Each row of a before or after table is a point. One or more steps were done to the points. Then noise was added and the rows were shuffled. The steps act on how far a point lies along the listed directions, d1 being the first. What was done? A step turns or swaps two directions, mirrors them in a line or flattens them onto one, adds a multiple of one to another, or multiplies one. Angles are multiples of 10 degrees, from the lower direction toward the higher: turns from -170 to 170, lines from 10 to 170 but not 90. Use the fewest steps. Two steps may share a direction if one is a turn and the other turns, adds or multiplies; they go together, in the order done. Otherwise the lowest direction goes first.

Directions:
(1): -0.44 +0.43 -0.44
(2): +0.26 +0.62 +0.34
(3): +0.56 +0.05 -0.51
Before, 14 rows:
0: -0.39 -0.12 -0.87
1: +0.20 +0.21 +0.20
2: +1.16 +0.19 -0.02
3: -0.89 -0.05 -0.58
4: +0.14 +0.04 -0.89
5: +0.46 +0.21 +0.20
6: -0.14 +0.34 -0.56
7: +0.09 +0.13 -0.60
8: +0.35 -0.10 -0.90
9: +0.43 -0.04 -0.90
10: +0.10 +0.25 -0.11
11: +0.37 +0.01 -0.32
12: +0.46 -0.22 -0.05
13: +0.73 +0.36 -0.09
After (14 x 3):
0: -0.27 +0.71 +0.60
1: +0.04 +0.83 +0.01
2: -0.17 -0.28 +0.03
3: -0.22 +0.15 +0.42
4: -0.27 -0.04 +0.08
5: -0.32 +0.66 +0.41
6: -0.27 -0.32 +0.27
7: -0.28 +0.42 +0.24
8: -0.31 +0.65 +0.68
9: -0.54 -0.21 +0.53
10: -0.35 +0.33 -0.01
11: -0.54 -0.33 +0.90
12: +0.03 +0.01 +0.44
13: +0.19 +0.68 -0.54
Steps: multiply d1 by 0.7; turn d2 and d3 by -150 degrees

Directions:
(1): +0.48 -0.26 -0.46 +0.71 +0.30 +0.19
(2): +0.84 +0.21 +0.06 -0.45 -0.23 +0.37
Before:
0: +0.27 +0.28 +0.48 -0.23 -0.08 +0.07
1: +1.40 +0.01 -0.61 +0.34 -0.04 +0.73
2: -0.42 +0.04 -0.01 +0.05 +0.03 +0.07
3: +0.16 -0.03 -0.23 +0.08 +0.23 +0.07
4: -0.23 -0.06 -0.27 +0.33 +0.02 +0.12
5: +0.75 -0.22 -0.43 +0.42 +0.13 +0.09
6: +0.46 +0.30 +0.19 +0.06 +0.09 +0.17
7: +0.30 -0.18 -0.46 +0.88 +0.54 +0.12
8: -0.22 -0.39 -0.33 +1.09 +0.30 -0.24
9: +0.38 -0.07 +0.50 -0.91 -0.53 +0.38
After (10 x 6):
0: +0.73 -0.15 -0.66 +0.69 +0.21 +0.43
1: +0.23 -0.33 -0.47 +0.72 +0.26 -0.19
2: +0.43 +0.36 +0.46 -0.29 -0.11 +0.20
3: -0.37 -0.10 -0.31 +0.39 +0.10 +0.03
4: +0.74 +0.04 +0.57 -1.09 -0.66 +0.55
5: -0.67 -0.54 -0.35 +1.36 +0.46 -0.49
6: -0.32 -0.32 -0.49 +1.22 +0.76 -0.23
7: -0.36 +0.10 -0.02 +0.04 -0.02 +0.15
8: +0.39 +0.26 +0.18 +0.11 +0.16 +0.16
9: -0.01 -0.10 -0.24 +0.14 +0.27 +0.00
Steps: add -0.7 times d1 to d2

Directions:
(1): +0.54 +0.38 -0.18 +0.04 -0.36 -0.31 -0.22 +0.22 +0.96
(2): +0.36 +0.42 -0.72 -0.59 +0.70 -0.07 +0.17 -0.10 -0.18
(3): -0.56 +0.16 -0.02 -0.55 -0.19 +0.74 +0.46 +0.09 +0.53
(4): +0.40 -0.37 -0.05 -0.05 -0.37 -0.20 +0.79 -0.79 +0.08
(5): -0.43 +0.03 -0.92 +0.70 -0.12 +0.19 -0.15 -0.36 +0.10
(6): -0.12 +0.18 +0.42 +0.56 +0.87 -0.04 +0.39 -0.17 +0.49
Before:
0: -0.35 -0.81 +0.61 +0.00 -0.38 +0.17 -0.12 +0.39 -0.74
1: +0.52 +0.32 -0.04 -0.22 +0.17 -0.43 +0.09 +0.19 +0.44
2: +0.30 -0.09 -0.14 +0.76 +0.51 -0.26 -0.07 -0.61 -0.35
3: -0.07 -0.87 +0.01 -0.42 -0.58 +0.40 -0.43 -0.19 -0.88
4: +0.55 +0.50 -0.12 +0.01 +0.40 -0.62 -0.21 +0.09 +0.14
5: -0.42 -0.58 +0.88 -0.82 -0.67 +0.44 -0.29 +0.41 -0.38
6: +0.51 -0.01 +0.57 -1.00 +0.46 -0.02 +0.22 +0.31 -0.56
7: -0.36 +0.43 +0.42 -0.48 +0.61 +0.07 -0.02 +0.61 +0.26
8: -0.13 +0.14 -0.29 +0.09 +0.49 +0.15 +0.19 -0.03 -0.03
9: +0.68 -0.26 -0.01 +0.15 +0.13 -0.70 +0.36 -0.56 -0.47
10: -0.63 -0.11 +0.63 -0.79 -0.70 +0.45 +0.26 +0.43 -0.09
11: +0.10 -0.37 -0.27 +0.08 +0.33 -0.29 -0.24 -0.07 -0.90
After (12 x 9):
0: +0.15 +0.35 -0.85 -0.21 +0.38 +0.34 +0.24 -0.52 +0.23
1: -0.50 -0.49 +0.26 -0.78 -0.47 +0.62 +0.09 +0.43 -0.34
2: -0.37 -0.42 +0.89 -0.18 -0.81 -0.07 -0.08 +0.36 -0.49
3: -0.40 -0.64 +1.03 -0.67 -0.55 +0.44 -0.36 +0.40 -0.43
4: +0.45 +0.22 +0.14 -0.02 +0.40 -0.39 +0.28 +0.12 +0.31
5: +0.06 +0.12 +0.82 -0.03 +0.11 -0.46 -0.49 +0.74 +0.00
6: +0.70 -0.19 +0.62 -0.75 +0.24 -0.32 -0.11 +0.35 -0.65
7: +0.42 +0.09 -0.52 -0.52 +0.14 -0.11 +0.72 -0.52 -0.04
8: -0.26 -0.71 -0.13 -0.73 -0.39 +0.69 -0.21 -0.13 -0.77
9: +0.06 +0.03 -0.19 +0.32 +0.10 -0.24 -0.14 +0.01 -0.10
10: +0.37 +0.57 -0.24 -0.23 +0.70 -0.35 +0.14 +0.02 +0.07
11: +0.00 -0.09 -0.60 -0.60 +0.26 +0.06 -0.01 +0.08 -0.51
Steps: flatten d1 and d6 onto the line at 50 degrees; mirror d2 and d3 in the line at 150 degrees; add 0.3 times d4 to d5

Directions:
(1): +0.21 +0.45 +0.76 -0.08 -0.15 +0.01 +1.01 -0.16 +0.17 +0.38 +0.23 -0.41
(2): -0.25 -0.46 -0.44 +0.83 -0.16 +0.03 +0.26 -0.47 +0.79 -0.07 +0.26 -0.35
(3): -0.22 +0.22 -0.50 +0.07 +0.28 +0.23 +0.88 -0.01 -0.19 -0.46 -0.84 +0.29
Before:
0: +0.18 -0.18 +0.17 +0.02 -0.07 +0.11 +0.63 +0.01 -0.15 -0.04 -0.53 +0.07
1: -0.01 +0.42 +0.40 -0.21 +0.22 -0.09 +0.23 +0.25 -0.61 -0.05 +0.12 +0.07
2: +0.04 -0.21 -0.17 +0.45 +0.16 +0.22 +0.71 -0.31 +0.09 +0.31 -0.25 +0.08
3: +0.09 -0.05 -0.13 -0.27 -0.04 -0.06 -0.29 +0.32 -0.13 +0.28 +0.01 +0.22
4: +0.09 +0.04 +0.34 -0.53 -0.17 +0.03 +0.10 +0.19 -0.29 +0.45 -0.02 +0.17
5: +0.04 +0.22 -0.01 -0.33 +0.03 +0.24 -0.81 -0.01 +0.08 +0.00 +0.06 +0.20
6: +0.11 +0.25 -0.02 -0.59 +0.16 +0.18 -0.17 +0.34 -0.41 -0.36 -0.11 +0.20
7: -0.03 +0.26 +0.20 -0.17 +0.14 -0.15 +0.43 -0.26 -0.22 -0.07 -0.43 +0.32
8: +0.50 -0.61 +0.51 -0.17 -0.44 -0.44 -1.99 -0.26 +0.37 +0.95 +1.41 -0.15
9: +0.55 -0.15 +1.52 -0.45 -0.59 -0.60 -2.14 +0.09 +0.28 +1.21 +1.87 -0.41
10: +0.22 +0.29 +0.17 -0.43 +0.04 -0.15 -0.47 +0.30 -0.35 +0.34 -0.35 +0.21
11: +0.38 +0.02 +0.84 -0.17 +0.03 -0.11 -0.36 +0.44 -0.14 +0.45 +0.52 -0.27
After (12 x 12):
0: -0.01 -0.13 -0.30 -0.11 +0.00 -0.01 -0.13 +0.23 -0.02 +0.21 -0.05 +0.23
1: +0.08 -0.86 -0.22 +0.58 -0.38 -0.27 -1.09 -0.63 +0.91 +0.57 +1.01 -0.23
2: +0.03 +0.17 -0.22 -0.37 +0.16 +0.27 +0.09 +0.23 -0.24 -0.49 -0.23 +0.21
3: -0.04 -0.55 +0.33 +0.76 -0.45 -0.27 -0.72 -0.54 +1.16 +0.56 +1.22 -0.56
4: +0.26 -0.15 +0.34 -0.11 -0.09 +0.05 +0.43 +0.09 -0.31 +0.00 -0.47 +0.08
5: +0.04 +0.25 +0.26 -0.21 +0.11 -0.17 +0.36 -0.26 -0.31 -0.10 -0.44 +0.34
6: -0.10 +0.36 +0.18 -0.01 +0.24 -0.06 +0.46 +0.16 -0.52 -0.21 +0.05 -0.01
7: +0.04 +0.18 -0.18 -0.10 +0.02 -0.05 -0.09 +0.14 -0.10 +0.21 -0.55 +0.14
8: +0.16 -0.10 +0.40 +0.31 +0.02 +0.02 +0.14 +0.16 +0.22 +0.19 +0.29 -0.33
9: -0.09 -0.10 +0.05 -0.28 -0.07 +0.10 +0.39 +0.07 -0.09 +0.32 -0.14 +0.14
10: +0.17 -0.13 +0.19 +0.12 +0.13 +0.12 +0.30 -0.14 -0.14 +0.44 -0.06 +0.12
11: -0.11 +0.20 -0.26 -0.16 +0.03 +0.28 -0.53 -0.18 +0.26 -0.12 -0.08 +0.15
Steps: flatten d2 and d3 onto the line at 130 degrees

Directions:
(1): +0.44 -1.26 +0.29 -0.24 -0.15 -0.56 +0.04 +0.11 +0.43 -0.46 -0.31 +0.15 +0.64 -0.05 -0.25 +0.14 -0.34 +0.21
(2): +0.21 +0.42 +0.00 +0.30 +0.37 -0.26 +0.19 +0.13 +0.12 -1.47 +0.37 +0.13 -0.18 +0.41 +0.11 -0.54 +0.11 +0.19
(3): +0.65 +0.04 -0.29 +0.13 -0.26 -0.30 -0.54 -0.65 +0.07 +0.07 -0.68 +0.74 -0.22 +0.10 +0.21 -0.13 +0.94 -0.11
(4): -0.48 +0.03 -0.02 -0.62 -0.05 -0.56 +0.28 -0.53 -0.59 -0.48 +0.25 +0.59 -0.38 -0.50 -0.08 +0.72 -0.16 -0.47
Before, 12 rows:
0: +0.47 -0.14 +0.02 -0.26 -0.06 -0.14 -0.25 -0.10 +0.12 -0.23 -0.28 +0.60 -0.03 +0.19 +0.15 -0.04 +0.29 -0.01
1: +0.31 -0.84 +0.09 -0.14 -0.53 -0.06 -0.32 -0.36 +0.61 +0.63 -0.78 +0.33 +0.15 -0.20 +0.16 +0.11 +0.29 -0.03
2: -0.31 -1.45 +0.35 -0.74 -0.10 -0.51 +0.50 +0.17 +0.00 +0.12 +0.10 -0.21 +0.95 -0.34 -0.41 +0.89 -0.96 -0.04
3: -0.01 -1.08 +0.09 -0.12 -0.29 +0.39 -0.06 +0.01 +0.39 +0.90 -0.66 -0.38 +0.97 -0.18 -0.14 +0.15 -0.15 -0.08
4: -0.22 +0.29 -0.18 -0.40 -0.33 -0.42 -0.19 -0.63 -0.51 +0.55 -0.17 +0.45 -0.37 -0.46 -0.12 +0.63 +0.35 -0.49
5: +1.04 -0.83 +0.03 -0.03 -0.56 +0.06 -0.57 -0.11 +0.51 +0.77 -1.16 +0.32 +0.70 +0.02 -0.21 -0.24 +0.41 +0.36
6: +0.27 +0.27 -0.14 -0.06 -0.08 -0.11 -0.34 +0.04 +0.34 +0.48 -0.22 -0.25 +0.02 +0.23 +0.10 -0.45 +0.39 +0.14
7: +0.11 -0.49 +0.39 -0.28 -0.13 +0.03 -0.01 +0.24 -0.02 +0.38 -0.12 -0.04 +0.31 -0.01 +0.09 +0.52 -0.11 +0.22
8: -0.53 +0.22 +0.03 +0.16 -0.23 +0.98 -0.12 +0.33 +0.00 +1.80 -0.30 -0.62 +0.17 +0.21 -0.15 +0.13 -0.44 -0.04
9: +0.35 +0.16 +0.23 +0.03 -0.24 -0.43 -0.30 -0.31 -0.12 -0.95 -0.30 +0.76 -0.29 +0.08 +0.20 +0.11 +0.43 +0.23
10: +0.42 -0.25 -0.09 +0.38 +0.01 +0.37 -0.23 +1.11 +0.66 +0.21 +0.09 -0.95 +0.65 +0.41 -0.01 -0.91 +0.00 +0.67
11: -0.46 +0.15 -0.14 -0.11 +0.05 +0.42 +0.28 +0.32 -0.14 +0.88 -0.22 -0.38 -0.03 +0.01 -0.20 +0.36 -0.31 -0.08
After:
0: -0.62 +0.66 +0.11 -0.02 +0.37 -0.22 +0.59 +0.09 -0.31 -1.54 +0.62 +0.24 -0.37 +0.39 -0.09 -0.04 -0.60 -0.15
1: +0.23 -0.33 +0.43 -0.14 +0.15 -0.21 +0.18 +0.36 +0.08 -0.64 +0.17 +0.04 +0.22 +0.22 +0.12 +0.22 -0.15 +0.34
2: -0.16 -0.20 -0.29 -0.88 -0.26 -1.05 +0.04 -0.46 -0.55 -0.87 +0.18 +0.82 -0.30 -0.61 -0.06 +0.58 +0.23 -0.40
3: -0.49 -0.69 +0.44 -0.82 -0.10 -0.19 +0.68 +0.32 -0.26 -0.38 +0.37 -0.10 +0.48 -0.59 -0.58 +0.65 -1.21 +0.00
4: -0.48 +0.31 -0.01 -0.63 -0.01 -0.36 +0.13 -0.06 -0.20 +0.18 +0.31 -0.16 -0.16 -0.24 -0.06 +0.22 -0.20 -0.22
5: +0.91 -1.18 +0.24 +0.20 +0.23 -0.77 +0.21 +0.36 +0.80 -1.55 -0.12 +0.02 +1.02 +0.65 -0.13 -0.49 -0.13 +0.55
6: -0.07 -0.10 +0.33 +0.03 -0.47 +0.49 -0.40 +0.20 -0.03 +1.13 -0.43 -0.18 +0.13 -0.18 +0.02 +0.39 -0.08 +0.30
7: -0.57 -0.65 +0.48 -0.32 -0.04 +0.05 +0.54 +0.38 +0.38 -0.29 +0.32 -0.36 +0.21 -0.29 -0.06 +0.22 -0.90 +0.05
8: -0.04 -0.22 +0.17 -0.40 -0.07 +0.31 -0.03 +0.28 +0.01 +0.59 -0.03 +0.01 +0.16 -0.02 +0.00 +0.25 -0.32 -0.03
9: -0.35 -0.73 +0.28 -0.28 +0.25 -0.32 +0.65 +0.08 +0.14 -1.56 +0.30 -0.07 +0.64 -0.07 -0.19 +0.06 -0.63 -0.12
10: -0.13 +0.41 -0.14 +0.10 +0.38 -0.13 +0.45 +0.29 -0.03 -0.91 +0.04 +0.02 -0.22 +0.38 -0.10 -0.11 -0.11 +0.07
11: -0.16 +0.42 +0.14 +0.39 +0.15 +0.44 +0.10 +0.73 +0.22 +0.39 +0.37 -0.96 +0.26 +0.25 -0.17 -0.39 -0.35 +0.30
Steps: turn d2 and d3 by 130 degrees; add 0.3 times d2 to d1; multiply d4 by -1
